Every row gives one point. The points of each table are mixes of a few directions, plus a little noise. How many directions does each table use, and how many do they share? Where both have some left over, give the other angles between the two spaces (their principal angles), to ten degrees, smallest first.

First, 7 rows:
[[-59 -45 -33]
 [-67 -50 -38]
 [ 45  34  25]
 [-16 -13  -9]
 [ 58  44  32]
 [-18 -13 -10]
 [ 57  43  32]]
Second:
[[ 27  52 101]
 [  3   7  13]
 [ 10  20  39]
 [-21 -40 -78]
 [-11 -21 -40]
 [ -9 -18 -35]]
Directions: first 1, second 1, shared 0; angles 40

First, 9 rows:
[[ 11  -5 -14  23  12 -22]
 [ 24 -10 -32  53  27 -50]
 [-39  16  51 -86 -44  81]
 [-41  17  55 -91 -47  87]
 [  8  -3 -11  18   9 -17]
 [-26  11  34 -57 -29  54]
 [ 25 -10 -33  54  28 -52]
 [ 24 -10 -32  54  28 -51]
 [ 14  -6 -19  31  16 -30]]
Second:
[[  13   19   -7   23  -60   38]
 [  32    5  -32  -28   24   -4]
 [  10   13   36   45  107   31]
 [ -23   -5   35    5   40    6]
 [   5   -5  -22   32  -46  -26]
 [  24    2  -26  -59   32   -3]
 [ -81  -43   25   26 -121  -70]
 [  19   13   -9  -44   22   28]]
Directions: first 1, second 4, shared 1

First (9 x 9):
[[  1   9  15   6  -5  15  26 -30   2]
 [ 34   4 -70  62 -74 -31 -26  42 -45]
 [-29 -26  23 -67  76 -12 -45  41  32]
 [-11  -5  18 -22  25   5   0  -3  14]
 [-34 -35  18 -81  90 -23 -68  66  35]
 [ -4  19  42   4   0  37  62 -73  11]
 [ 13  21   5  36 -39  20  47 -49 -12]
 [ 30  24 -26  67 -76   8  40 -35 -33]
 [  1 -11 -22  -5   3 -21 -35  41  -5]]
Second (10 x 9):
[[  -4  -15   10  -31   20  -69    9   49  -21]
 [  -8  -12  -54    9   12   73 -121   26   45]
 [  -2   -5    6  -12    9  -19    4   13   -4]
 [  -8   26   25   23   -3  115   19 -105   47]
 [  10   -3  -15    8  -18  -39    4   28  -25]
 [  20   27    3   50  -56   22   63  -62  -20]
 [  -9  -15    9  -33   30  -36  -12   38   -1]
 [  20   25    6   45  -53    8   68  -54  -26]
 [  -5  -25   -5  -39   28  -82  -20   80  -22]
 [ -15   -3   16  -22   32   29  -15  -12   27]]
Directions: first 2, second 3, shared 2

First (11 x 11):
[[ -4 -22  -3   7 -50  33 -63 -60 -27 -42 -51]
 [ 20  -9   5 -18  46 -24  38 114   8  67  28]
 [ -1   3   3   0   7  -8  10   9   6   6  12]
 [-23 -26  53  19 -45 -28 -42 -27   1 -30  27]
 [  5  10 -10  -3  14   1  20   5   5   9   1]
 [  8   9   2   1  23 -21  53  23  20  33  19]
 [ -1  65 -58 -14  53  25  46 -26  12  -8   2]
 [-27 -12  47  21 -37 -30 -25 -41   9 -33  34]
 [-17  16  29 -16  52 -49  10 112  17  26  97]
 [  9 -15 -30  -2 -36  55 -55 -54 -33 -33 -75]
 [ 31 -19 -36   3 -27  45   9 -54 -17   7 -92]]
Second:
[[-17  23  11  11   4 -22  25 -38  21 -15  33]
 [ 14 -32  -4  -1 -31  26 -39  -9 -24  -4 -49]
 [-10 -35  34  -2 -24  -8 -69  42 -21 -12  14]
 [ 20  44 -85 -25  41  65  14 -18 -16  -3 -58]
 [ 25  52 -78 -22  58  42  61  -2   5  24 -38]
 [ -1 -50  40   8 -44 -10 -53  15 -18  -4  -8]
 [ 24 -53  73  41 -29 -84 121   1  51  83  16]
 [-29  47  -3  -9  37 -14  -2  10  13 -26  66]
 [ -9  22 -18 -18  28  13 -27  32 -10 -13  19]
 [-15 -18  31  15 -36 -11 -31 -34  -3 -27   8]]
Directions: first 4, second 4, shared 4

First:
[[ 22  12  30  -3  15  -6 -36   1  43  73 -72   7  45  26]
 [  0   3  15  -8  72  10 -23 -61  34  -7   0 -69  90   9]
 [-47   0  35  42  63 -24  54 -23 -55 -57  99 -38  10 -35]
 [  5   5  12  20 -68 -24  17  76 -26  51 -28  87 -83  -1]
 [ 30  -5 -38 -44  -3  35 -47 -34  54   0 -47 -31  44  24]
 [ -6  -4 -13  10 -53  -9  28  46 -37 -10  19  50 -76 -14]
 [  3  -5 -22  -9 -25   8   2   7  -4 -15   4  10 -25  -2]
 [ -5  -6 -19  -7  -1  10   7 -13  -7 -35  26 -15  -4  -7]]
Second, 9 rows:
[[ -20    1   18   33  -26  -27   42   47  -51    0   35   48  -66  -21]
 [  13  -14  -63  -44   -7   42  -23  -45   25  -61   10  -46   20    4]
 [   4   -2   -8   -8    2    7   -8   -9   10   -5   -4  -10    9    3]
 [ -22   14   71   36   95  -28    6  -34    1   26   17  -44   81   -3]
 [ -24   -8  -18   24  -71  -17   59   64  -75  -39   61   66 -121  -32]
 [   2    8   28    9   24  -11   -9   -3   12   33  -20   -3   30    8]
 [   2   -6  -20  -19   24   21  -14  -40   18  -33   11  -46   39    2]
 [  18   11   26   11  -40  -21  -11   56    9   85  -68   68  -31   16]
 [  27   -5  -35  -41    0   33  -43  -35   49   -5  -40  -32   43   21]]
Directions: first 3, second 3, shared 3

First:
[[-31 -16 -16 -15  -5  29  25 -52 -33  18 -14   4   7   0  24 -20   5  -7
    9   7]
 [-13 -11  -8 -29  -5  12  25 -13  29   0  10  10   4   7   8  22  -2  15
   26  17]
 [-21 -28 -28 -20  -6  40  19 -34 -35  15   4  14 -34  15  22  53   4  54
   35 -15]
 [  8   8 -10 -55  15 -23  18  37 103  19  47  -3 -45  35   7  99  22  66
   12  18]
 [-16 -36 -24  56  -4  36  -9 -16 -97 -18 -78   4  19   0   4   3 -24 -17
   -2 -50]
 [ 21  14   3  13  22 -49 -31  15 -31   1 -60 -76  57  41  57 -32  35 -31
  -41  74]
 [ 20  21  35  21 -11 -18 -13  23  29 -29  20  17  28 -39 -45 -62 -24 -48
   -6  -3]
 [ 26  10  16  30   2 -24 -23  51  27 -29  -7   2  12  -8 -32   6 -18 -16
  -12 -17]
 [  5   0   5  -4 -12  18  -8 -17 -33   2  34  14 -25 -13  -3  -8   1  26
   22  -7]
 [  2  38  26   3   4 -21  -2   6  42  20  43  15 -22 -37 -40 -60   1 -42
  -43 -25]]
Second, 9 rows:
[[-24   7  11 -31 -26 -24  10 -38  29 -27 -41 -10  45 -23  17 -68  20 -42
  -75  67]
 [ 71   5  40 -10  10 -55  -3  66  89 -39  61 -14 -43  13 -41 121 -31  35
   18 -27]
 [ -8  -3 -12  11   6  19  -2  -2 -26  16   0   6  -5   4   4  -4   0   5
   19 -15]
 [-27   4 -18  20   7  33  -8 -35 -81  41 -15  -2  15  -2  25 -78  18 -24
    9   2]
 [-31  -8 -29 -10   7  18  13 -17 -12  26 -30  -4  11  20  29  -1  18   4
    1  14]
 [ 31  14  17  11  19 -18  -9  10 -15  17  32 -24 -15  10   0   5  -1  -6
   15 -10]
 [ 35  -7  10  32  -2  17 -16  48   1 -22  47  36 -42 -12 -53  61 -40  39
   57 -72]
 [-39 -21 -31 -12 -15  29  15  -3  20 -11 -38  30   9   0   1  21   1  22
   -2   1]
 [ -8  11  12 -12  -7 -18   1 -28  -4  -1 -16 -18  26 -10  17 -58  16 -35
  -42  40]]
Directions: first 6, second 4, shared 2; angles 30, 50

First, 11 rows:
[[-47  -2   5  34 -20   8  39  37 -31   1  55 -12  11  -4 -20  43  -7  -3
    8  -1 -18 -11 -66  16  20  -9 -15 -16  11   9 -10  19]
 [-20  17  11 -32 -26  12   6 -26  11   1 -29  13  29 -22   3 -10  28  -3
   19  12 -47  43  84  13   0  20  22  -2  -4  -4  12 -24]
 [ 12 -14  -4  -9  26   5 -11  -4   7 -18  -5 -10 -28  19  -8  13  -9   0
    7 -14  -2 -14  13 -19   0 -18  11   4   1 -25  -9  24]
 [ 62  13  10 -12 -15 -13   1  13  52  35 -38 -14 -46 -67   6 -25   9 -18
  -17  24 -24   6 -72  -9 -62  16 -44  15 -37  17  30 -31]
 [-33  -7  13 -12  -1  24  24  12   5 -23  21 -16 -29  -5 -38  54   2  -8
   26  -8 -75  -2   4 -15   4 -16  10 -14   0 -40  -9  37]
 [ 29 -45 -27 -46  33  22 -35  32  25 -38 -29 -50 -27  20  44  13 -21  25
   41 -39  10 -11 -28   0 -23 -49  21  24  29   3  27  49]
 [ 21  -8 -20  14   4 -16 -26  14 -10  11   0   3  26  15  43 -36 -16  20
  -18  -4  78 -12 -50  17  -3  -1 -13  11  14  45  15 -13]
 [ 21  -5 -12   1  27  -4  -2 -43 -29  -6 -36  -7  22  34   9 -15  11 -14
   18 -13  45  18 121   9  32  -7  37  20   7 -11 -34 -12]
 [-34  25   1  25 -11 -22 -26 -33 -25  12  29  71  59  34   5 -45  -3  23
  -50  17  56  -5  32   2  31  38   3 -23   6  16  -5 -31]
 [ 30  30  23  16  -7 -24   3 -23  27  32  -5  31 -39 -34 -36 -22   9 -23
  -47  33 -19  -8 -18 -32 -26  35 -35  -9 -45 -17  -6 -33]
 [-41  -5  -1  22 -11   9  26  21 -32  -6  38  -9  22  10  -9  31  -4   1
   13  -7  -4  -3 -21  17  26 -10   2 -10  17   7 -12  16]]
Second (9 x 32):
[[ 17   8  12 -17  12  13   0   0  -4   8 -16  -5  27   5  -1  27  25   1
  -16   9   6 -16 -21   7  -5   3  30 -16   1 -16  -8 -13]
 [ 33  15  22 -31  19  25   0   1  -7  15 -29  -7  52  11  -3  53  44   2
  -30  16  10 -29 -38  12 -10   5  56 -30   1 -30 -16 -24]
 [ 10   4   7  -9   6   7  -1   1  -1   5  -9  -2  16   3  -1  16  13   0
   -9   4   4  -9 -12   5  -2   2  17 -11   1  -9  -4  -7]
 [-54 -26 -37  52 -33 -42   2   0  13 -24  50  13 -86 -20   3 -89 -75  -5
   48 -27 -19  50  65 -22  16  -8 -94  49  -4  51  26  38]
 [-37 -17 -27  36 -22 -28   2   0   9 -16  35   9 -59 -14   3 -61 -51  -3
   35 -19 -13  33  45 -15  11  -6 -65  35  -2  35  17  27]
 [-15  -7 -10  14  -8 -11   1   0   3  -7  13   4 -24  -6   2 -24 -19  -1
   13  -7  -4  13  17  -6   4  -3 -25  13  -2  13   7  11]
 [-26 -12 -18  26 -17 -20   1  -1   7 -12  25   6 -42 -10   2 -43 -37  -2
   24 -13  -8  24  32 -11   8  -5 -46  25  -1  25  12  19]
 [ 33  16  23 -31  19  24  -1   0  -8  14 -30  -8  52  12  -2  53  44   3
  -31  16  10 -30 -39  13 -11   5  57 -30   2 -31 -15 -23]
 [ 41  19  28 -40  24  31  -1   0 -10  18 -38 -11  64  15  -3  67  55   4
  -38  21  14 -37 -49  16 -12   7  70 -37   3 -38 -19 -29]]
Directions: first 6, second 1, shared 0; angles 90
